Every row gives one point. Any point is a mix of the corners, with weights that add up to 1. It lies inside the corners' shape when no weight is negative. Is each point inside? If not, which corners have a negative weight?
(in the rows, 128 means zero)

Corners:
(1): [162 112]
(2): [142  86]
(3): [104 192]
Points:
[144 106] -> inside
[157 114] -> inside
[109 184] -> inside
[119 169] -> inside
[111 176] -> inside
[111 176] -> inside
[155 120] -> inside

Corners:
(1): [120 108 186 136 123 124 128 201]
(2): [132  97 170 114 125  79  63 109]
(3): [ 90  65 102  84 102 147 181 114]
(4): [121 146 109 105 139 176  35 159]
(5): [ 86 120 138 111 141 104 162 150]
(6): [122  81 159 124 182  75  84 156]
(7): [203 199  87 165  87 131 110 154]
(8): [184 156 131 111 168 154 142 119]
(9): [125  94 139 146 190 196 122 135]
Points:
[149 145 163 162 171 138 160 186] -> outside (2, 3, 4)
[137 124 131 122 158 162 102 140] -> inside
[138 128 118 124 142 136 120 128] -> outside (1)
[118  89 139 115 151 110 115 142] -> inside
[183 127 131 149 138 139 178 163] -> outside (2, 4, 5)

Corners:
(1): [ 99 117  90  84  78 115 130 121 150 107 182 157 177 162]
(2): [118 100  54  99 135 136 148 161 136 138 145 105  82 168]
(3): [152 123 125  81 111 153  76 174 154  87 142 118 142  97]
(4): [117 135  76 166 116 172 161 131 110 136  79 126 124 107]
(5): [177 121 181 109  93 111 148 140  43 142  71 112 135 154]
(6): [161 115 181 158 116 149 160  64  74  56 119  88 172 135]
(7): [166 156 153 108  95 127 167 157 148 134 167  95 138 103]
(8): [ 85 164 136 136 111 200 163 137  68  28 115 143  95  95]
(9): [ 75 142 131 107 135 141 119 182 153 167  80  92 119 192]
(10): [139 206  93  99 126  50  95  75 129 161  76 185 151 173]
(11): [ 98 133 160 121 176 106 164 111  65 167  46 184 115 177]
(12): [133 151 165 135 164 152  81 136  97 110 160 193 166 181]
(13): [105 185 125 115 182 111  68 112  65 113 105 143 204 150]
(14): [ 99 162  59  99  87 134 112  63 129 174 108 134  97  95]
(15): [163 192  64  65 140 153 157  80 141 159 171 153 172 133]
Points:
[123 144 128 120 138 137 134 133 101 113 119 140 152 151] -> outside (14)
[102 157  88  78 142 112  93 132 165 166 136 151 138 161] -> outside (4, 5, 6, 8)
[132 197  94 100 129 138  85 103 103 113 152 164 189 112] -> outside (2, 6, 9, 11)
[132 152 121 101 121 126 129 112 115 127 125 135 143 146] -> outside (4)
[125 135 128 112 130 151 137 131 110 121 132 126 144 145] -> outside (10)
[151 159 111  92  95 130 113 115 139 140 120 104 168 115] -> outside (2, 8, 11, 12)
[144 134 104 103 105 118 153  96 136 170 130 129 144 158] -> outside (3, 8, 13)
[113 149 122 117 139 138 131 118 114 124 122 150 136 143] -> outside (5)
[142 187 134 125 156 135 113  69  53 135  51 175 150 123] -> outside (1, 2, 7, 9)

Corners:
(1): [154  99 147  32 159  76 162  87 119 155 204 198 157 107  93 222 158 117
 177 136]
(2): [106 133  86 134 121 170 164  92 121 137 117 125 113 145 139 132 125 133
 102 120]
(3): [144  72 159 117 122 132  97 124 157 197 112 107  69 166 124 111 140 127
 134 105]
(4): [137 123 106 133 107 127 134 133 128  95  95 146  58 114 159 144 167 151
 145 162]
(5): [105  97 112 139 106 116  95 138 132  66 212 134  26 108 117 148 101 137
 126 156]
(6): [118 155  74 137 136 126  79 173 173 109  73 111 131 115 129  70  93 116
 104  88]
(7): [ 89 161 200 166 133 138 177 171 102 114 143  97 127 104 157  77 134 152
 114 114]
(8): [166 123  76 110  93 139  33  77 152 119 191  46 122  93 132 135 140 162
 161 103]
(9): [100  97 141  82 129  94 147 102 101 218 121 154 108 188 146 201  96 169
  92  97]
(10): [116  92 118 118 118  59 167 107 125 127 214  97  70 143 101 124 113 165
 163 156]
(11): [182  84  84 166  84 114 131 136  66 119 199  91  92 149 198 152 125 118
 103 182]
(12): [121  94 154 101 113 137 175 149 121  95 135 123  88 199 131 150  95 153
 153 117]
(13): [122 124 161 135  65  91 165 159 144 124 148 143 161 141 122  82 100 176
 101 147]
(14): [124  92 118 120  88 147  91 120  60 128  64 120 120 101 117 161 144  78
 112 136]
(15): [135 108 194 131 160 107 122  52 171 135 130  93 159 157 198 131 158 118
 163 136]
(16): [168 174 106 198 115 175 185 123 173 183 147  92 135 145 111 147  68 155
  80 123]
(17): [ 83 172 108  80 126 152  98 151  37 116 156 151  56 106  98 142  87 137
 167 174]
(18): [161 185 115  84 151 114 176  94  92 102  57 176  94 108 158 120 125  83
 105 141]
(19): [140 100  95 114 164 165 142  88 189  99  46 115 101 132 188 123 121 219
  92 120]
(20): [ 86 114 166 112 117  98  60 142 127  95 151  99 106 139  86 119 166 102
 104 135]
(21): [113 126 156 133  91 114 170 192 194 160 115  70  51 107 216  99 114 131
  43 150]
Points:
[124 124 113  99 119 125 148 126 144 135 131 134  86 150 121 144 104 156
 116 121] -> outside (7, 11, 14, 15)
[132 119 128 101 131 119 137 114 126 128 144 136 111 123 132 151 133 140
 136 134] -> inside
[133 137 122 122 127 125 165 113 125 113 161 127  98 132 161 144 109 165
 131 153] -> outside (3, 6, 14, 20)
[139 110 126 128 121 126 137 118 150 114 135 111 104 132 142 130 131 145
 125 131] -> outside (9, 17)
[126 127 107 123 113 123 131 132 123 131 147 120  94 115 126 132 120 144
 114 134] -> outside (12, 15)

Corners:
(1): [176 128  54 101  93 109 135 114 171 120 143 144 143 120 134 147 119 169
 155 137]
(2): [120 131 102 151 124  74 126 105 101 123  93 135 168 177  39 137  80 145
 116 124]
(3): [167 164  97  94 169 172 136 105  99  75 132 135 149 188 123  82 109 157
 139 152]
(4): [173 121 134 136 108 151 154  78 110 144 169  81  79 123 161 112 149 119
  84 132]
(5): [121 166  97 109 194 146  80 154 118 142 116 111 118 126 103 181 108 114
 135 122]
(6): [157  98 133 159 142 138 122  46  96  61 130 179 135 190 195  89 116 179
 114 142]
(7): [170 179 102 157 140 146  88 147 144  88 125 129 131 155  83  74 177 110
 128  87]
(8): [ 67 191  72  78 107  92 147 157 168  88 120 122  97 109  29 245 161 115
 128  76]
(9): [139 125 120  62 121  72 115  74 146 167 135 152 142 133 121 176 155  93
 140 163]
(10): [ 90 122 125 104 109 111  62  55  76 122 177 175 145 130 152 106 141 148
 185 179]
(11): [133 140  83 115 124 155 136 151 116  87 103  96  86 117 135 102 212 123
  93  59]
(12): [ 92  33 172 120  42 136 117 227 146  66 186 137 154  86 139 182 132 126
 130 143]
(13): [132  81 136 149 141  84 114  55 106 160 131  61  56 167 144  85 100 129
 130 168]
(14): [153  71 137 153  86 129  88 113 100  88 139 107  97 110 124  66 117 115
  73 145]
(15): [150 118 134 131 102  73 133  76 166 189 134  96 116 107 130 139 123 157
 135 213]
(16): [124 133 148 107 168 108 150 114  62 117 114 165  87 148 161 104  88 153
 154 127]
(17): [ 97 229  64 119 121 140 145 110 120 153 107 124 174 207 176 129  88 156
 116 141]
(18): [158 111 130 147  97 169 182 115 150  76 113 101 132  74 147 137  68  81
 143 107]
(19): [136  55 199 102 122 149  92 100 138 103 123 126 103 135 147 142  83 120
 131 105]
(20): [121 187  97 113 167 132  86 164 105  41 147 163 188 158 152 115 129 155
 129  38]
(21): [182 139 104 153 112 126  88 137  71 109 103  74 117 161 129 118 146 142
 123  92]
Points:
[131 149  97 121 102 146 122 144 121  78 133 121 145 143 109 125 135 132
 118  96] -> outside (5, 6, 9, 13, 15, 16)
[141 129 117 117 123 131 111 105 128 107 141 127 130 140 137 130 121 133
 134 136] -> outside (2, 11, 16)
[140 120 119 119 120 129 123 115 113 112 135 121 126 136 144 122 128 135
 122 127] -> outside (7, 8)
[135 104 129 124 116 112 130  81 124 133 133 121 109 136 140 125 111 136
 122 164] -> outside (7, 20, 21)

Corners:
(1): [141 153 146 105 118 100 118 209 113 134 114 164 114 146  99 143 216  98
 117 189]
(2): [174 148 159  84 106 161 100 145 144  95  94 122  45 106 114 146 209 129
 140 157]
(3): [ 81  98 129 162 156  61  95 143 104 168 135 130 163 124 166  56 168  81
 179  84]
(4): [121 144 135 112  90  98 118 138  81 121 126 110  92 107 102 169 206  82
 101 137]
(5): [181 126 139 138 175 126 149 175 174  73 157  80 151  81 134 102  60 169
 102 133]
(6): [ 98 112 154 143  66 123 146 142  86 133 135 102 192 136 134  84 209 106
 128 103]
(7): [101  96 106 132 108 142 125 173  59 133  99  71 184 146 138  81 170 125
 175  91]
(8): [ 82 106 176  72  92  81 111 141  97 160  86 118  32 131 149 195 229 114
 155 110]
(9): [123 128 157  94 171 134 145 116 128 131 136 146  85 150 151 155 180  72
 161 136]
(10): [202  99 173 124 118 140 118 135 137  94 103 143 119 123 144 118  65 144
 135  84]
(11): [ 98 154 110 153  91 139 125 185 136 140 139  84 199 165 170 104 145  86
 165  72]
(12): [221 154 146 151 123 150 152 115 146 131 153  68  86  81 138 143  75 171
 148 208]
(13): [ 99  97 126 135 121 102 145 124 146 128 131  92 172 182 100  60 128 104
 122  63]
(14): [ 85 163 100 172  74 126 200 174  98 157 118 125 126 137 150  63 163  95
 132  56]
(15): [124 151 150  99 130 150 121 123 186  98 137 114 114 126 114 126  41 151
 170 178]
(16): [131 103 126 139 165 120 107 115 178  38 109 118 140 139  98 143 130 184
 122 164]
(17): [152 101 135 155 106 137 113 128 152 129 123  94 110 121 124  85  86 135
  71 223]
(18): [135 210 147  88 162 137 102 107 105 146  81 134 116 139 126 177 180 169
  91 143]
(19): [177 113 108  94 106 106 102 129 187 101 129 146 140  99 123 110 110 167
 107 200]
(20): [155 158 151  75 123 109  53 122 103 129 130 156  63 193 156 147 193 146
 120 168]
(21): [ 85 123 117 120 101  54 140 184 102 114  52  74 186 155 183  43 173 101
 155  58]
Points:
[137 124 136 126 123 122 125 144 137 119 122 109 138 134 136 103 130 133
 130 128] -> outside (4)
[147 158 137 115 114 127 117 148 121 122 115 108 108 113 136 137 165 144
 143 153] -> outside (9, 10, 13, 17)
[132 136 138 121 107 123 124 142 121 138 120 111 116 137 139 119 156 116
 139 131] -> outside (5, 16)
[146 144 140 118 136 126 125 144 134 114 120 111 123 121 131 127 138 142
 120 136] -> inside
[126 124 150 109 123 100  98 144 136 116 109 130 118 134 131 124 162 124
 125 127] -> outside (7, 9, 12, 14)

Corners:
(1): [155 128 122 124 124  83 151 133 171 127 167 129  94 122 146 118 141 128
 132 154]
(2): [145 106 118 104 143 134  82 107 155 100  99  97 183 137 128 165 146 121
 141 112]
(3): [146 141 147 168 138  86 109 148 142 167 109 112 112 103 144 111 116  78
 125 143]
(4): [175 119 131 113 133 149 134 128 110  72 115 125 181 211  96 187 162 125
 115 137]
(5): [150  65 116  82 123  90 163 144 136 120 133 139 164 112 138 167 147  52
 135 135]
(6): [ 77  69 154 115 102 125 133 147 130 182 165  97  83 151 116 151 110 138
 126 142]
(7): [165 169 139  98 116 120 149 127 126 140 249 149 107 128 100  84 110 167
 208 150]
(8): [176 141 131 118 119  84 153 144 108 171 167  83 106 112 143 104 124 153
  95 116]
(9): [144 126 123 102 120 109 110 132 176  99 125  92 117 146 118  86 137  98
 211 117]
(10): [112  77 125 142 140 165  56 131 109 110 108 151 110 114 106  83 208 142
 136 145]
(11): [148 152 147 145  89 118  98  89 138 117 131 140  92 132 112 105 120 149
 123 114]
(12): [154 154 124 114 136 111  90 152 137 130 140 137 110 120 112 126 120 168
 147 130]
(13): [112 142 155 110 148  74 148 141  98 158 125 126 106 113 122 112  99 149
 117 159]
(14): [172 141  99 108 124  78 110  97 131  96 115 121 128  89 188 119 119  88
 105 149]
(15): [138  95 161  85 123 167 114 146 141 106 138 144 123 135 157  89 142 115
 178  92]
(16): [154 134  96 119 121  93 124  56  71 156 121 106 119 115 144 169 118 137
 138 145]
(17): [171 150 120 147 161 221 111 120 149  90 138 134 115 146 113 133 116 165
 139 127]
(18): [117 157 127 114 173 163  38  49 126 119 132 150 118 127 119 153 128 138
 115  92]
(19): [ 20 124 114  92 103 116 134 129 153 164 109 103 136 115 111 168 152 130
 139 105]
(20): [116 141 139 115 106  86  86 131 101 105 126  93  90 104 125 156 173 153
 135 105]
(21): [141 118 108 146 120  77 125 148 115 128 120 104 108 112 165 119 108 131
 113 117]
Points:
[144 138 137 139 138 128  92 129 126 141 149 131  91 115 125 108 128 165
 134 131] -> outside (4, 5, 9, 14, 19)
[127 129 131 114 127 115 113 128 135 125 134 119 117 124 127 129 136 131
 136 122] -> outside (16)
[152 129 129 120 130 117 116 118 124 126 141 122 116 128 131 128 129 133
 135 132] -> outside (19)
[139 133 128 121 126 122 119 125 129 128 140 125 112 126 127 124 130 135
 141 129] -> outside (2)
